Each row is a point. The last column is the point's height on a tilted bowl or saddle (a function of degree 2), plus a little noise. Along how many of its main directions does it bend up, bend down or stay straight?
In the rows, 128 means zero.

Points, 10 rows:
[[186 128 190]
 [134 188 182]
 [131  85 130]
 [188 105 144]
 [ 80 101 173]
 [ 55 141 126]
 [178 128 179]
 [149 138 164]
 [109 147 130]
 [105 100 148]]
Directions: 1 up, 1 down, 0 straight

Points:
[[102 141 145 129]
 [111 110 114 125]
 [ 54 131 169 162]
 [ 55 159  87  36]
 [238 154 141  38]
 [124 106 172 153]
 [178 160 112 107]
 [149 167 127 117]
 [136 180 197 171]
 [162  49 137 151]
 [123 143 123 115]
 [ 89 119 164 158]
 [158 119  80 123]
 [156 123 124 110]
 [119 121 130 123]
 [118 150  53  97]
 [179 148  81 119]
 [121 129 135 124]]
Directions: 2 up, 1 down, 0 straight

Points, 18 rows:
[[ 81  91 103 138]
 [103  93 139 129]
 [132  58 152 188]
 [152 117 140 138]
 [ 98 100 100 134]
 [ 77 159 168  88]
 [152 155 102 137]
 [122 176  97 119]
 [122 103 107 137]
 [178 140 141 152]
 [173 164 192 147]
 [187 107  81 214]
 [ 92  89 142 132]
 [161  62 115 209]
 [112 226 116 125]
 [ 87 132 166  98]
 [106  88 150 136]
 [194 146 122 178]]
Directions: 3 up, 0 down, 0 straight

Points (24 x 5):
[[103 101 127  80 145]
 [189 123 111 105 204]
 [ 90 103 184 136 151]
 [103 147 124 135 144]
 [158  96 153 109 181]
 [ 94 140 103 212 111]
 [141 139 110  60 166]
 [126 135  99 104 143]
 [ 83 127 109 124 130]
 [120  98 178 163 151]
 [153  87 136 164 160]
 [ 45  98  86 164 129]
 [ 92  41 170  90 159]
 [ 74 142  57 113 122]
 [193  92 133 167 211]
 [ 79 147 185 129 179]
 [ 78  96 119 191 113]
 [147 105  47  93 140]
 [100 155 127 166 140]
 [ 97 159 146 176 153]
 [108  94 149 101 147]
 [112 150 151 206 148]
 [158 163 152 125 207]
 [123 130  90  84 139]]
Directions: 2 up, 0 down, 2 straight

Points, 23 rows:
[[124 129 180 150 120]
 [181  66 135 147 231]
 [ 94 104  92  99 120]
 [131  93  88  95 152]
 [148 157 126 202 110]
 [ 73 145 131 167  69]
 [ 92 133 188 115 129]
 [102  92 126 177 103]
 [145 110  45 174 169]
 [ 89  46  90 138 184]
 [ 91  74 225 107 187]
 [153 116 132 188 133]
 [ 97 131 132 208 110]
 [123  78 137  93 151]
 [190 147 122 123 122]
 [115 139 148 176  85]
 [ 90 156 130  63 140]
 [159 113  88 124 123]
 [125  72 136 173 141]
 [ 66 125 133 101  99]
 [ 99 148 103  93  85]
 [136 118  77 161 105]
 [137 100 108 139 108]]
Directions: 3 up, 0 down, 1 straight

Points (48 x 7):
[[207 172 214 142 125 146 191]
 [ 67 122  99 101 128  93 155]
 [122 143 124  75 148 163 154]
 [117 152  99 150  97 127 148]
 [166 126 102 149  88 197 200]
 [ 76 156 219 141 123  72 173]
 [168 135  99 106 106 120 139]
 [111 100 192 109 119 212 186]
 [120 160 121 130  64  95 141]
 [126  53 188 154 124 104 150]
 [123 199 141 132 181 142 175]
 [113  82 162  84 172 186 173]
 [144  83 155  95 110 106 121]
 [103 135 120 112 138  78 127]
 [150 114 120  61 203 131 169]
 [136 100 119 101 128 118 123]
 [125 159 143  53 167 135 155]
 [ 68 111 197  76 151 110 158]
 [154 190 162 198  67 147 202]
 [102 109  73 126 134  50 164]
 [141 122  64 154 122  92 159]
 [ 86 163 126  89 106 133 151]
 [100 184 157 107 153  68 149]
 [126 138 129 155 115 117 124]
 [164 200 146 175 192  48 203]
 [141 138 119  69  91 150 154]
 [120 127 138 215 119 108 163]
 [108 114  79 103 197 117 179]
 [112 141 131 152 169  91 139]
 [197 117 128  89  51  92 165]
 [107 168 108  94 154 139 156]
 [133 123  67 137 101 161 182]
 [137  93 137 123 200  83 152]
 [ 79 127 168 101 140 136 139]
 [164 150 161 128  19  48 177]
 [128 176 117  98  83  98 143]
 [ 80 116 150 170 119 145 155]
 [ 99 137 162 154  87 118 135]
 [147 106 179 153 152 143 139]
 [155 113 182 174 147 184 178]
 [164 123 123 162 141  82 130]
 [ 92  91 107 138 161 124 152]
 [120 120  72 145  64  45 175]
 [147 173 123 131  78  83 138]
 [165 131 112 101 129 124 130]
 [ 88 123 141 105 144 102 127]
 [112 192 157  96 145 195 197]
 [160 153  94 188 134  88 159]]
Directions: 6 up, 0 down, 0 straight

Points, 42 rows:
[[104 156 177 136 166 120 159]
 [109 113  81 165 101 123 125]
 [112 112 174 130 141 108 158]
 [158  54 184 185  67  75 234]
 [126  46  98 152 106 130 159]
 [ 83 100 121 124 153  59 148]
 [ 53 124 112  77 172 120 152]
 [ 93 141 135 196 139 154 153]
 [154 128 137 110  87 138 159]
 [117  92  60 141  93  50 125]
 [120 118 156 156 236 131 167]
 [144  22 123 182 168 145 200]
 [122 166 158 154 151  94 151]
 [124 104 158 159 130 112 148]
 [122 144 121 178 134 184 154]
 [ 54 136 122 119 108  92 156]
 [114 203 127 110 194 205 192]
 [ 84 114 129 129 103 143 146]
 [142 131 118  97 152 127 137]
 [150 113 129 146  77 166 164]
 [115 106 146 184 144 146 148]
 [ 89 104 126 133 106 103 140]
 [167 163  71 120  91 144 144]
 [ 94  37 147 141 103  91 201]
 [102  87 170 120 138  98 168]
 [161  97  76 157 170  94 124]
 [ 17 178 144 130 186 210 166]
 [119 134  82  98 143 130 129]
 [106  59 111 110 150 193 164]
 [125  95  79 107 176 121 132]
 [178  82 154 106 178  50 203]
 [102  93 116 132 132 113 129]
 [ 92 153  82 208 107 101 143]
 [132 200 116 100 149 153 171]
 [ 83 163 111 195  56  83 170]
 [100  93 184 130 145 120 170]
 [108 115 138 106 121  50 158]
 [113 130 106 133 105 130 126]
 [107 141 121  88  97 151 161]
 [157 127 132 118  64 109 155]
 [133 146 130 122 184 105 137]
 [215 126  80 151 110  95 120]]
Directions: 5 up, 0 down, 1 straight
